Every row gives one point. Examples show where two turns around zero, p and q, send a point. Where does a point land after both, in the order given? Backwards means that the second turn is done in reverse. Each puzzle has new turns, and all numbers are rounded.

Turn p:
35 2 27 => 36 -15 21
22 35 -22 => 30 29 -20
-25 -15 22 => -26 -10 24
-31 -23 -26 => -40 -6 -23
Turn q:
16 -28 26 => 8 -35 21
27 25 18 => 34 13 19
-28 -51 -16 => -43 -37 -20
10 28 -17 => 17 26 -14
-25 26 -10 => -16 34 -4
Where do these land?
p, then q: -3 33 -3 => 18 27 6
q, then p: 43 -30 27 => 16 -56 6
p, then q backwards: -36 -26 3 => -37 -24 5
q, then p backwards: -4 22 -26 => -3 21 -27

Turn p:
8 13 -21 -30 => 1 8 -28 -27
20 28 25 -45 => 45 17 -4 -39
3 27 -11 5 => -1 27 -12 3
-2 -43 -6 51 => -24 -35 10 51
-29 -25 12 19 => -22 -17 33 11
Turn q:
-4 32 65 14 => 5 30 66 10
21 -18 -53 6 => 5 -17 -55 16
-17 -8 -42 2 => -26 -17 -33 0
-3 -14 29 -1 => 13 -10 26 -9
4 9 1 -21 => 4 16 -5 -16
Where do these land?
p, then q: 37 -24 -20 -15 => 10 -28 -41 1
q, then p backwards: -12 12 17 17 => -20 -2 11 18
q, then p: 5 -38 -42 -31 => -24 -31 -46 -23
q, then p backwards: 14 43 15 -12 => -12 46 8 9
p, then q backwards: -7 37 7 28 => 16 42 11 10
p, then q: -38 -30 23 13 => 6 -21 48 -14

Turn p:
32 8 18 -53 -12 42 13 -6 => 33 5 24 -55 -19 28 -7 -21
-5 22 17 35 -24 -22 -23 -23 => -12 18 8 39 2 -27 -24 -28
-37 25 -17 -9 19 19 6 -22 => -38 26 -13 -17 20 24 0 -5
-15 -33 -8 34 -20 -27 2 59 => -12 -33 5 42 -31 -21 12 51
41 11 -25 -18 23 53 -1 -2 => 41 14 -28 -29 -2 50 -13 0
11 -50 5 -15 -3 3 -23 42 => 17 -61 6 -5 -14 1 -10 28
-30 -23 -9 21 18 -10 32 -29 => -27 -3 -9 19 23 8 48 -12
-3 13 -9 -23 -10 -27 4 -20 => -11 11 -9 -22 -2 -30 6 -18
6 28 29 27 9 -29 -11 1 => 9 23 18 27 23 -31 -16 4
Turn q:
-46 11 -32 21 15 -2 15 -13 => -28 16 -32 40 16 -8 18 0
-10 16 6 -34 28 6 -4 23 => -22 24 -3 -36 12 4 -2 19
-2 13 9 -16 -13 28 -76 20 => -26 -6 10 -14 -18 30 -70 23
0 4 17 -24 -23 -8 -11 -25 => -19 -15 13 -15 -22 -8 -8 -25
-5 -45 12 19 16 40 14 27 => 14 -21 11 7 30 43 24 34
26 22 -6 -22 41 19 9 -15 => 5 38 -1 -27 29 15 -4 -28
26 10 10 35 -26 -30 59 -12 => 44 10 21 26 -22 -34 45 -21
2 -4 -2 36 -8 -57 14 -25 => 20 -15 -2 32 0 -58 9 -18
11 -26 -14 -15 -32 4 -20 21 => 13 -30 -17 -14 -29 18 -14 15
Where do these land?
p, then q: -7 -33 23 14 44 -22 -1 -25 => 16 -1 -1 2 64 -10 22 -3
p, then q backwards: 6 8 -24 17 6 21 10 1 => -2 7 -27 3 -3 23 8 12
q, then p: -9 -62 -33 -19 -38 27 26 -27 => -2 -27 -24 3 -31 54 54 -30
q, then p: -17 37 23 1 -12 1 -5 44 => -14 15 37 0 -24 -18 -25 31
p, then q backwards: -4 21 30 29 -3 -33 -53 9 => -6 18 11 46 15 -32 -47 -13
p, then q backwards: -2 22 -28 -2 18 -21 25 -19 => -12 17 -24 -15 27 -11 31 4
p, then q: 21 -6 -16 -37 -13 20 5 50 => 15 -17 -4 -39 -46 25 -3 20
q, then p: 15 4 42 31 -32 -16 -2 -28 => 15 -16 37 36 9 -25 3 -34
p, then q backwards: -3 8 -16 -34 30 23 -5 -5 => 11 -13 -10 -36 27 17 -9 14
